Each row of a before or after table is a point. One or more steps were done to the points. Then noise was added and the rows were shuffled. The steps act on how far a point lies along the listed directions, d1 being the first. Write out the steps. A step turns or swaps two directions, mirrors them in a line or flattens them onto one, adds a multiple of one to another, or multiplies one. Angles are multiples of 10 degrees, from the lower direction toward the higher: turns from -170 to 170, lines from 10 to 170 but not 90. Use the fewest steps. Two steps may share a direction if one is a turn and the other turns, adds or multiplies; they go together, in the order done. Otherwise the lowest direction goes first.
In the rows, 128 means zero.

Directions:
(1): [ 66 135 113]
(2): [144 142  67]
(3): [125  66 113]
Before (13 x 3):
[[132 176 102]
 [134 111  57]
 [112 128 101]
 [128 151  80]
 [127  93  84]
 [222 179 168]
 [151  82 180]
 [107 126 183]
 [ 95 178 190]
 [161 128 184]
 [ 97  86 141]
 [122 112  74]
 [178 146 143]]
After, 13 rows:
[[133 150  81]
 [137 110  59]
 [101 177 191]
 [118 126 103]
 [129  92  85]
 [163 147 140]
 [134 177 102]
 [107 126 182]
 [193 183 163]
 [127 113  76]
 [139  85 179]
 [103  86 144]
 [147 131 180]]
Steps: multiply d1 by 0.7

Directions:
(1): [ 49  98 101 144 136 139]
(2): [121 173  64  87 114 115]
(3): [130 156 118 189  70 146]
(4): [169  98  77 144 155 174]
Before (8 x 6):
[[210 136 118 116 131 120]
 [136 129 194 171  86 101]
 [ 87 102 198 119 161 106]
 [ 77 119 106  81 164 106]
 [ 83  59 150 130 146 107]
 [102 122  96  44 193  99]
 [178 165  88 138 100 148]
 [105 124 115 139  96 136]]
After, 8 rows:
[[ 82 115 116 173 107 151]
 [ 96 190 122 117  59  72]
 [135 133 158 139  92 126]
 [155  49 139 104 230 150]
 [ 88  95  61 137 143 137]
 [163  86 165 113 185 132]
 [155 162 131  69 149 102]
 [199 122 129  86 132  97]]
Steps: turn d1 and d2 by -150 degrees; add -0.7 times d3 to d4

Directions:
(1): [138 112 141 143  75 178  80  72  99]
(2): [148 159 113  51  90  97 149  84 138]
(3): [176 111  93 162 121  94  90 116 196]
(4): [206  73 143  99 159 142 145 134 103]
Before, 10 rows:
[[ 35 146 156 198 175 158 145 218 110]
 [ 42 214 175  97 117 106 172 108  83]
 [135 123  86 197 139  86  87 153 164]
 [173 121 145  52 135 104 177 115 113]
 [153 107 149 155 178 113 158 156 132]
 [181  72 116 148 192 122 120 159 125]
 [129 133 128  85 118 144 129 112 127]
 [ 69 144 152 126 113 127 121 130  95]
 [117 176  91 109 111  87 136 117 141]
 [128 111 159 226 169 160 125 188 107]]
After:
[[116 118 130 126 159 145 131 158 131]
 [133 151  83 148  78  91  80  87 153]
 [ 65 175 120 107  89 137 110  84  94]
 [111 150 158 135  87 146 127  78 100]
 [229  59 182 151 189 133 132 135  96]
 [ 75 120 173 168 154 162 138 160  82]
 [167 176 135  73  56 120 145  61 110]
 [227 101 139  57  66 158 118  55 108]
 [178  88 143 102 145 106 128 135 117]
 [151 109 106 186 150 130  98 145 128]]
Steps: turn d1 and d2 by 160 degrees; mirror d3 and d4 in the line at 150 degrees

Directions:
(1): [ 98 124 115 199 143 106 175 128 140  84 199 143]
(2): [142  96 140 140 151 208 130 194  89 156 165 127]
(3): [103  76 154  69  80 124 194 137 150 125 146  93]
(4): [125 139 150  63 215 128 143 129 118  71 131 148]
Before, 10 rows:
[[121 101 100 198  65 140 159 143 163 131 176 130]
 [151  95 140 127  58 162 140 151 141 162 134 106]
 [119 147 139 115 107  93 149 103 169 119 112 147]
 [114 105 148  74 107 119 183 107 137 123 129 114]
 [146 154 126 105 150  77  84  81 169 105  70 145]
 [128 126 136  77  93 108 105 130 148 169  89 105]
 [131 133 125 143 139 144 129 141 139 136 122 120]
 [119  88 154  42 148 144 190 145 137  94 144 102]
 [155 165 140  51 140 139  71  88 111 165  51 111]
 [ 96  72 165  83  28 115 225 120 156 121 159  94]]
After (10 x 12):
[[126  66 128 141  23 165 167 163 141 188 148  73]
 [119  91 151  78 114 151 182 131 122 136 145 113]
 [106 135 117 119 138  79 173  97 182  45 148 152]
 [157 148 147  54 162 186  69 125  88 177  75 113]
 [ 94  81 184  34  96 112 235 121 150  77 161 112]
 [140 129 140  80  84  96 143  91 172 105 103 117]
 [129 137 120 147 123 127 129 128 145 128 113 120]
 [127 131 166  70 200 156 162 152 133  92 141 159]
 [162 119 159  68 248 181  98 168 110  96 121 157]
 [132 129 151  29 166 122 112 144 132 133 100 120]]
Steps: turn d2 and d4 by -120 degrees; multiply d4 by 2

Directions:
(1): [166 173 169  91 154 153 136  78 120 144 121 147  93  95 169  73 209 134]
(2): [104 184 179  98 128 118 156 142 206 136 165 169 138 104 131 198 122  88]
(3): [123 161 121 132 194 175  80 105 144 154 173 123  75 127  63 121  75 164]
(4): [147 107 135 120 136 142 152  94 137 133 221 139 208 168 162  77  97 132]
(5): [139 100 179 188 132  54 143 149 121 179 171  99 118  61 102 100 136 131]
Before:
[[109 139 105 147 127  90 114 191 154 121  88 100  51 126 122 212 100 102]
 [106 116 151 136  73  62 135 178 122 131  64 127  89  86 117 196 163 104]
 [124 149 124 137 157 129  98 114 133 128 158 103 124 139  81 150 110 142]
 [148  95 105 147 161 145  86  96  68 147 107  74  90 133 103  58 133 155]
 [107 171 112 130 150 153  94 139 112 149  74 104  55 121  60 129 127 146]
 [ 87 113 124 120  72  83 145 193 174 105  72 133 127  82 139 224 136  69]
 [107 151 120 148 142 119  98 146 123 125  82 120  47  71 106 167 147 138]
 [100 140  98  54 108 190 130 111 149  69  99 167 158 184 154 190 119 108]
 [137  94 119 163 143 141 107 130 113 142  97  89  95 123  98  99 105 156]
 [169  88 114 134 136 137 128 100 105 145 173 111 136 124 133  63 123 164]
 [ 82 135  73 104  89 162 119 159 157  63  60 123 173 198 138 249  75  81]
 [156 146 122 172 176 138  82 112  77 172 131 107 109 106  85  97 137 155]]
After:
[[129 102 138 137  78  77 124 158  78 133  43 111  73  90 127 144 188 128]
 [104 183 185 105 159 127 131 122 197 162 170 139 110  95 104 175 116  88]
 [124 185 159 154 170 124 108 138 146 176 166 138 123  92  75 170 111 117]
 [120 113  74  69 113 201 113  95 100  66  72 145 150 192 160 141 136 134]
 [155 138 108 133 146 116  99 143  99 128  59  93  15 112 152 122 167 134]
 [130 157 177 125 153 144 136 121 177 153 127 132  91  91 112 138 130 124]
 [145  76  88 128  90 114 114 141  72 108  21  96  93  92 163  99 200 121]
 [138 158 131 128 164 141  97  97 119 135 153 103 114 133  90 126 137 149]
 [104 144 112 150 138 114  98 153 123 121  80 117  53  75  98 178 138 139]
 [ 97 190 130 122 149 150 104 144 140 150  86 120  61 112  59 156 122 132]
 [158 150  88  76 123 208 103  75  77  79  17 114 117 172 197 105 203 126]
 [141 136 154 112 133 126 150 121 179 151 208 144 151 107 126 140 106 126]]
Steps: turn d1 and d2 by 160 degrees

Directions:
(1): [ 82 139 151 130 169 135 119 153  55 192  82 117 160 152 149  91 184  65
 115 132]
(2): [180 158 153 132 186 113 117 113 151 141 222 127 208 122 126 118 132  96
 142  83]
Before (10 x 20):
[[120 125 135 131 137 120 128 138 115 135 126 118 131 130 134 125 133 125
  128 121]
 [130 107 107 123  89 126 138 132 153  94 118 126  76 114 126 155  92 171
  130 139]
 [120 130 136 125 140 130 128 140 106 140 113 121 129 135 141 113 140 104
  116 131]
 [120 127 123 123 110 131 127 125 144 115 134 138 115 121 121 133 118 132
  136 140]
 [126 123 122 126 110 123 137 127 143 118 127 132 117 121 121 144 128 150
  128 131]
 [128 130 135 124 127 122 128 132 129 138 127 130 131 134 130 128 122 120
  129 131]
 [129 144 143 126 147 130 121 131 111 160 131 125 157 142 142 118 142  96
  124 118]
 [125 145 143 127 156 115 119 134  93 157 135 116 169 134 139 108 150  82
  123 117]
 [100 117 113 128 120 137 141 151 109 126  86 129  96 137 124 132 135 134
  118 147]
 [129 136 130 124 118 119 120 126 146 120 132 125 133 128 136 138 127 142
  130 129]]
After:
[[153 155 153 127 173 124 115 124 120 165 173 124 192 141 141 114 143  81
  131  99]
 [155 163 159 130 192 107 112 123 107 165 191 116 216 130 136 103 151  64
  132  89]
 [ 90  84  87 120  46 138 147 143 135  86  45 126  14 118 127 162  89 195
  119 174]
 [130 137 133 123 121 119 119 126 146 119 136 124 136 128 138 137 127 141
  131 129]
 [118 129 135 123 136 130 131 140 106 140 107 121 125 135 142 114 139 106
  115 134]
 [122 126 136 131 138 119 129 137 115 138 129 117 134 131 133 126 132 124
  129 119]
 [ 57  92  93 125  72 148 150 164  90 115   7 130  29 143 125 140 132 160
  106 186]
 [111 121 117 123  99 134 129 127 139 112 117 138 100 122 120 135 117 138
  133 148]
 [131 131 135 125 130 121 128 130 130 140 130 129 134 133 129 127 122 119
  129 129]
 [113 116 117 125  97 126 139 131 139 115 105 132  97 123 121 146 127 157
  125 141]]
Steps: multiply d2 by 3

Directions:
(1): [129  74 167 136  88  81 121 155  96 129 212 134  92 187 191 137 104 107
 136 177 172 121  68 162 159  62 131 111 145 103 145 158]
(2): [142  90  90 116 142 174  93  76 129 108 113 176  75 188  67 140 119 137
 125 150  58  81 123 194 194 108 130 146 111  99  92  90]
(3): [127 143 133  98 181 132  50  98 173 157 134 122 121 103 224  75 111 152
 172  88 142  94  92 140 117 140 105 188  90  80  89 152]
Before:
[[111 132  97 125 148 152 105  96 138 126 106 136 118 126 121 120 126 142
  139 140 115 103 124 156 136 116 120 157 108 112 108 103]
 [125 133 114 126 133 153 143 115 131 107 112 120 155 123  94 134 139 132
  107 123  96 137 158 132 124 145 129 129 135 146 122 121]
 [124 168 121 113 164 140 104 118 169 160  82 117 159  83 165  94 129 157
  147  82 140 127 113  92  87 149 120 170 110 119 108 152]
 [116 130 117 152 117 123 181 144 122 110 121 110 123 128  82 154 138 115
  122 128 121 148 158 118 106 130 144 107 152 172 147 131]
 [148 141  80 120 150 195 136  68 139 108  57 160 109 120   7 137 135 132
   97 122  32  92 171 147 169 184 134 135 109 150 107  54]
 [138 109 111 114 154 149  92 101 138 134 130 134 100 143 138 115 127 129
  152 129  95  93 107 174 162 113 119 155 109  98  94 129]
 [152 129  83  99 180 186  68  55 165 127 108 155  90 153 122  99 112 159
  160 108  70  70 116 178 168 127 106 163  92  82  71 110]
 [129  86 135 130 111 110 109 131  92 122 152 135  96 162 145 131 112 102
  109 151 134 113 103 141 158  93 122 132 127 121 113 139]
 [135 143 113 130 140 124 130 102 138 121 108 134 125 112 118 119 134 147
  138 102 117 131 125 127 113 148 113 143 135 129 116 139]
 [109 134 129 126 108 116 140 160 133 114 136 115 148 105 134 143 155 122
  122 121 139 143 128 107  95 133 141 107 136 148 126 121]
 [127 114 127 145 104 123 147 138 104 103 124 153 125 145  72 149 148 109
  114 133 100 124 136 150 133 125 133  95 135 137 145 104]
 [137 116 126 148 101 128 166 145 124 112 132 114 145 127 105 141 127 107
  120 139 127 157 134 127 143 121 125 110 146 144 145 127]
 [145 148 107 105 164 155  92 107 156 128 112 132 124 120 124 133 131 133
  137 117  93 106 145 142 129 132 111 158 105 132 103 126]]
After (13 x 32):
[[124 137 106 129 136 144 132 120 113 117  80 123 136 108  79 133 140 115
   96 113 104 132 162 100 122 150 125 135 117 156 111 114]
 [128 106 118 130 123 134 114 115 120 108 123 165 112 151  87 136 141 119
  126 123  84  99 124 169 150 126 124 118 118 116 125  99]
 [134 120 136 140 114  95 143 124 117 121 146 132 114 135 140 129 127 134
  134 124 144 141 105 132 121 119 117 124 153 131 134 152]
 [114 120 121 109 134 131  85 128 152 121 140 132 125 121 161 124 142 132
  142 117 120 112 102 142 117 125 131 141 116 113  97 122]
 [103 122 125 151 101 116 165 144 105 119 134 116 139 126 112 146 134 120
  119 162 153 140 131 127 119 101 134 110 142 146 149 117]
 [120 132 160 133 111  88 138 168 127 157 151 110 149 117 198 117 121 125
  141 130 191 150  79  93  94  99 130 132 143 124 146 178]
 [145 113 106 128 136 152 115 104 152 119 120 130 124 133 119 118 117 125
  140 124 101 120 119 158 160 125 114 151 119 112 107 121]
 [135 131 137 163  69 103 223 174  83 112 155 107 148 143  87 163 137 101
  103 163 158 174 146  97 118 101 141  46 173 177 182 136]
 [145  63 151 146  61 104 166 138  69 104 190 155  75 203  87 171 106  86
   93 206 118 109  94 172 200  81 146  78 157 140 158 105]
 [129 130 128 143 105 121 185 161 103 123 126 103 146 112  89 149 151 106
  115 141 126 159 153 111 120 128 139  95 150 162 149 128]
 [122 105 107 127 148 143 106 101 147 116 139 138  79 163 126 129 112 130
  154 124 102  96 114 172 143 110 130 154 122 119 102 135]
 [138 127 143 130 105 104 148 163 114 120 165 119 131 138 134 161 132 103
  117 155 146 141 134 126 123  97 122 106 143 158 152 148]
 [128  97 134 125 116 128 123 122 119 108 163 130 126 164 138 130 124 123
  118 149 113 121 118 163 149 107 127 129 139 123 124 137]]
Steps: multiply d1 by -1; mirror d2 and d3 in the line at 140 degrees

Directions:
(1): [184 125 106 154 107 162 130 150 160  72 169 140  95 197  79 127  88 152
 124 162 138 113  80 163 114  93 155 134 160 165 201 173 169 103 105 142
 147 126 109 114 175 170 161  90  61 108  93 158 211 150 211 167 147 138
 132 137 120 143 179 110 180  84 110 207]
(2): [119 178 163  86  98  83 112 107 119  76 172 144 169 109  74 196 104 201
  96 168 144 130 145 195 154 167 103 120 106  63 183 149 115  99 192 136
 110 136  61 146 123  64 104 122 132 147 144 120 136  65 134 155 146 109
 212 100 137  98  99 136 182 185 171 142]
(3): [160 178 131 117 162 107  60 152 124 108 116 135 171 171 136 100 167 161
  85 114 125 141 197  84 155 161 120  96 104 144 183  77  71  72 137  32
 149  39 113 108 168 143 124  62  92 147 107 157 106 153 161  64  93 146
 106 180 132  77 167 168 124 122 126 102]
Before (10 x 64):
[[100 117 137 120 141 120 138 118 117 158 116 131 135  99 147 130 138 127
  134 119 130 136 129 132 130 144 114 129 121 111  89 118 114 147 124 137
  117 153 127 134 106 105 123 146 163 128 143 119 105 116  93 119 127 122
  131 106 124 137 103 128 113 147 123 115]
 [161 115 111 145 124 138 125 147 147 121 126 119 105 155 110 109 111 120
  132 136 126 125 111 127 115 109 145 132 143 164 147 143 146 117 109 134
  135 123 130 115 147 150 147 115  92 112 113 138 162 148 155 136 137 142
  113 135 117 139 164 129 150 100 109 153]
 [ 98 149 145 101 139  91 112 117 111 144 118 122 157  94 138 141 150 130
  128 106 122 139 159 122 139 161 112 124 109  97  93 106  91 144 153 118
  122 119 137 132 101  89 108 140 160 145 134 106  92 108  82 102 114 116
  140 128 132 112  92 141 103 157 146  93]
 [124 115 120 142 131 132 137 131 135 142 117 128 110 138 151 108 137 111
  150 125 120 126 113 122 124 110 139 136 127 155 111 119 131 133 106 131
  136 126 143 135 139 145 128 131 118 125 124 125 129 141 131 129 114 136
  101 135 124 143 136 122 110 113 122 132]
 [135 137 119 133 131 129 117 128 121 130 124 134 136 139 117 123 137 137
  128 131 123 128 138 132 139 137 117 128 130 119 133 126 114 120 128 127
  124 108 121 124 127 124 130 115 126 125 135 122 108 118 129 112 129 129
  139 133 130 120 132 133 134 141 142 124]
 [137 139 116 128 134 132 121 143 130 140 116 115 132 148 148 106 159 113
  120 104 112 131 141  95 129 123 137 120 127 152 129 102 115 118 119  98
  134 106 141 116 146 159 132 112 127 126 121 147 119 152 136 103 117 133
  102 141 132 119 137 142 109 119 118 109]
 [140 159 135 108 132 106 101 127 129 117 144 136 165 144 117 134 134 164
   97 131 134 131 157 121 133 159 123 106 115 119 170 119  99 101 156  85
  122  96  95 123 132 124 118  95 117 134 133 135 118 115 135 108 118 133
  140 138 119 100 133 155 148 143 140 126]
 [109 129 142 123 134 121 119 130 114 149 110 126 138 115 144 131 141 121
  139 120 126 142 144 116 134 133 137 133 122 118 104 119 114 141 121 130
  118 122 131 118 110 118 120 137 154 138 126 109 106 119 103 118 128 125
  124 127 135 115 112 135 108 148 133 106]
 [129 139 136 119 134 118 118 132 123 124 128 134 137 119 120 144 126 150
  120 135 122 128 136 134 140 143 127 126 119 111 129 124 116 132 138 126
  118 130 109 129 128 110 128 124 129 140 134 126 128 126 120 124 123 131
  141 128 129 129 124 132 129 144 139 112]
 [104 114 130 122 119 117 145 106 123 142 137 119 127 109 136 132 115 124
  138 134 130 121 109 141 122 126 126 140 130 106 110 141 134 141 130 153
  116 174 136 140 111 112 117 151 153 118 135 119 124 112  98 147 132 111
  130 106 133 144 105 122 138 151 132 125]]
After, 10 rows:
[[130 142 136 119 140 115 112 134 120 126 122 134 142 121 125 140 132 149
  118 130 120 130 144 124 142 147 126 123 116 114 129 116 108 128 138 115
  120 121 111 128 129 111 127 120 129 142 133 128 122 131 119 114 118 133
  135 134 130 124 126 138 123 143 138 105]
 [160 167 115 124 151 123  83 158 132 124 112 121 153 178 148  90 178 134
   95  99 113 138 176  74 143 139 134 103 116 165 167  77  86  85 123  46
  148  55 131 103 173 171 133  72 100 134 106 166 115 167 162  71  99 144
   91 172 134  91 164 162 112 112 115 102]
 [111 124 138 128 137 127 121 132 115 153 107 125 133 118 148 124 142 114
  142 118 124 141 141 110 131 128 140 134 125 126 100 118 117 144 115 130
  120 122 137 116 111 126 124 136 152 136 124 110 107 126 105 116 127 127
  115 130 135 119 116 133 105 141 128 106]
 [103 146 139 107 150  96 104 125 111 152 107 119 156 102 151 124 162 120
  128  95 119 141 168 102 138 159 115 121 109 110  87  93  84 143 143 101
  128 104 147 125 106 104 112 132 155 145 128 112  85 124  83  86 104 122
  120 141 131 110 102 146  91 146 138  85]
 [ 83  78 127 131  98 132 191  91 125 159 142 112  98  81 134 147  91  98
  168 141 130 112  64 164 103 103 132 162 146  99  70 171 170 180 121 215
  104 232 150 152  85 105 120 195 179 105 148 100 136  99  75 187 154 100
  140  73 130 179  81  96 136 153 130 141]
 [163 124 115 139 120 133 120 146 147 110 133 121 112 157 100 118 108 133
  125 143 129 126 115 137 120 115 141 130 139 156 161 146 142 109 118 130
  134 119 119 115 150 141 145 109  87 115 113 140 167 141 161 139 139 141
  125 133 117 132 164 131 161 106 115 156]
 [126 113 119 143 126 136 142 130 138 137 123 129 105 141 144 112 129 112
  151 131 122 124 104 131 122 105 141 139 132 156 116 128 138 132 104 138
  135 133 140 136 140 145 130 132 114 122 123 126 138 140 136 138 118 134
  105 132 123 147 138 118 117 110 122 141]
 [141 148 119 131 141 124 102 133 120 128 120 135 146 148 122 116 147 142
  119 125 121 131 155 120 145 145 114 120 125 123 143 113 100 108 129 104
  130  87 120 119 136 126 129 100 120 130 131 128 101 123 135  97 121 133
  132 145 132 108 141 142 131 140 142 117]
 [160 199 138  97 161  87  47 145 123 108 130 141 201 171 129 110 169 186
   64 116 131 142 215  82 154 187 115  79  93 129 206  74  50  60 164   8
  138  25  86 108 160 133 112  46  95 150 120 156  93 133 154  52  87 147
  121 180 124  59 160 189 139 142 140  96]
 [ 92  94 132 129 134 133 163 113 121 170 116 127 115  88 150 130 128 108
  153 118 129 131 104 140 117 128 120 142 132 115  65 133 135 168 113 168
  112 182 141 138  94 109 128 168 174 120 147 111 112 116  83 137 136 118
  128  93 121 158  94 114 109 141 118 122]]
Steps: turn d1 and d2 by 20 degrees; multiply d3 by 3

Directions:
(1): [148 122 114  78 114  52 127 173 178 176 191  90 135  66 194 165 121 116
 113 118  83 116 116 158 168 103  71 160 167 151 121 109 127  88 112 137
 156 184 110 125  50 143  44 112  67 125 137 183 119 144 158 181 176 173
 150 123 130 118 156 157 122 164 149 132]
(2): [103 195 125 170 107  66 147 152 134  97  37  72  62  94 153  91  83  88
  93 122 169 115 162 110 179 167 157 224 139 115  99 118 118 209 113 155
 109 120 161 132  89  92 127 162 119 168 126 135  94 130 160  83 145 130
 137 148  85 158 110 104 136 168 121  86]
(3): [197 137 112 191  41 181 139 148 135 131 114 115  71 119 164 100 186 125
 153 151 130 105 194 151 134 192 127 144 196 216 150 146 115  74 203  86
  99 143 104 140 161  94 139 122 128  56 183 129 122 149 129  94 114 158
 111 129 145  94 150 150 138 156 124 135]
(4): [ 54 112 147 202 129 124 160 114 133 170 185 164  97  73 162 184  92 140
 134  82 143 120 117 114 171 131 125  59 133 148  72  89 102 122  84 112
 129 111 162 122 184  59 173 160 115  76 164 162  75 158  97 155 137 132
 132 152 165 196 102 134  71 128  78 118]
(5): [150 115 125 184 201 195 158 119 137 199 164 155 133 137 139  86  75 111
 166 157 109 164 146 133 151 132 115 160 130 169  77 137 153 101 111 102
 148 167 176  75  56 117 108 148 127 169 116  84 181 141 137  67 110 136
 110  81 118 112   7 132 111 147 130 153]
(6): [ 88 143 144 163 131 197  99 105 115 112 117 187 158 133  96 146 150 134
  74 181 175  89  78 122 107  89 150 189 236 153  70 144 152 141 127 144
 141 145 148  84  72  80 108 105 146 132 126 151  76  65 118 151 145 168
 145 160 126 121 173 190 143  73 119 166]
Before (8 x 64):
[[124 120 139 113 197 165 116 102 102 128 105 137 165 176  74 102 102 127
  111 144 144 155 102 123 107 111 137 140  91 103 108 130 134 161 107 143
  155 113 152  95 104 155 110 133 146 184  91 100 172 105 127 114 104  89
  128 104 116 112  85 114 143 104 125 133]
 [108 138 141  88 137  61 120 128 136 112 109  89 137 113 137 110 111 101
   89 136 129 121 107 111 146 107 136 201 119  88 125 124 131 171 103 159
  151 122 136 114  66 175  93 123 119 207  93 148 123 119 168 140 157 131
  169 128  99 142 128 111 144 150 175 107]
 [126 128 133  50 158  85 125 137 130 116 136 102 177 124 133 140 109 105
  116 122 100 139  98 144 112  84 106 152 105 104 137 112 137 132  91 154
  145 120 123 118  64 159  85 119 111 182  90 153 137 122 142 165 144 136
  152 113  92 120 137 127 151 119 142 137]
 [108 139 133 111 134  78 122 126 126 143 155 143 143 105 135 143  92 120
   92 121 136 124  85 138 140  88 112 159 146 113 104 123 130 144  99 158
  149 142 148 106  78 144 105 120 102 149 111 157  95 110 128 160 133 142
  154 148 124 139 142 142 140 120 136 128]
 [126 107 128  73 143 101 113 159 129 123 108 121 155 112 128 126 141 123
  107 131 106 136 122 119 127 114 112 117 116  94 158 140 133 131 128 136
  138 127 117 136 121 152 114 108 151 137 106 114 153 118 141 135 133 131
  120 113 126 126 143 127 129 133 140 111]
 [144 144 116 139 102  68 155 154 155 162 137  62  84  76 171 131 124 107
  142 105 109 144 154 132 168 149 104 145 125 162 128  98 102 115 119 135
  136 144 128 145 122 129 115 151 102 118 138 118 118 151 142 113 142 146
  122 128 112 148  84 114 112 182 123 100]
 [ 93 120 148 131 156 206 108  65  66  37  31 187 148 210  29  90 123 145
  106 149 173 146 105 106  75 100 187 105  65  55 146 146 161 185 148 145
  101  61 147 137 186 140 214 141 204 174  90  66 147  93 112  80  77  55
  123 134 116 129 107  80 156  69 111 132]
 [170 151 126 152  94 143 136 140 126 133 107 104  88 136 144  92 155 127
  129 127 133 139 140 147 131 155 130 156 167 168 144 135 138  97 164 120
  109 152 128 118  95 127 113 132 126 118 134 109 143 129 147 105 111 148
  126 122 124  98 134 128 145 142 136 141]]
After, 8 rows:
[[124 122 143  97 169 130 110 106 124 124 122 127 168 148 107  94 120 108
  101 169 127 131  97 114 119  93 140 203 132 103 116 144 153 151 114 147
  161 132 142  89  46 182  89 111 138 220  81 120 150 100 159 124 139 133
  159 110 101 116 104 127 151 125 181 136]
 [165 147 110 134 112  78 154 156 153 159 121  55  87  94 162 106 121 101
  151 117 105 155 167 133 161 155 106 161 112 159 139 108 109 117 128 133
  133 147 128 143 109 145 110 151 110 138 127  97 143 150 150  89 131 140
  114 114 101 132  65 104 122 187 134 101]
 [182 139 123 126  86 124 133 146 131 134 123  94  94 135 150 102 165 134
  139 114 116 143 142 153 126 155 119 128 146 160 167 132 131  81 168 117
  109 149 110 134 114 148 112 127 119 105 137 114 152 141 146 120 112 142
  125 117 134  93 148 122 143 147 140 137]
 [ 75 118 149  67  95 139  77  84  79   8  50 172 162 175  42 156 171 162
   63 130 170 104  67 116  67  72 171  82 103  40 173 132 145 175 154 168
  104  57 101 170 211 146 193 109 180 128 108 134  92  80 108 169 115  76
  150 175 136 137 228 108 164  53 114 127]
 [104 116 141  60 143 111  88 117 113 102 124 128 179 146  85 162 146 143
   72 129 143 117  67 131  98  83 122 121 129  92 128 118 119 152 111 165
  159 111 111 122 121 158  89 104 126 144 106 161 121  90 122 195 140 111
  152 142 134 119 194 142 150  88 125 131]
 [111 142 136 139 162 128 124 111 117 150 149 167 149 124 118 120  81 117
  100 146 145 133  85 134 134  88 123 181 156 126  82 135 145 145  99 151
  153 149 170  82  56 135 108 124 119 169 103 132 109 101 126 129 121 143
  146 136 117 128 103 149 142 111 134 143]
 [118 115 140  85 191 153 127 113 118 136 154 146 195 143 114 132 102 112
  127 144 107 146  88 139 100  75 113 149 122 122 108 122 153 117  88 139
  154 128 145  88  53 143  94 119 128 186  88 133 147 110 129 149 128 139
  143 103  99 115 101 142 145  98 135 161]
 [121  95 133  99 167 143 119 144 123 141 123 149 164 123 119 123 132 128
  119 141 107 144 118 117 123 110 115 108 120 106 139 144 141 121 124 125
  143 129 132 118 120 141 123 112 161 138 106 100 162 117 131 122 122 131
  113 105 133 126 112 133 122 123 132 124]]
Steps: mirror d1 and d5 in the line at 30 degrees; turn d2 and d4 by -40 degrees; add -0.5 times d3 to d6
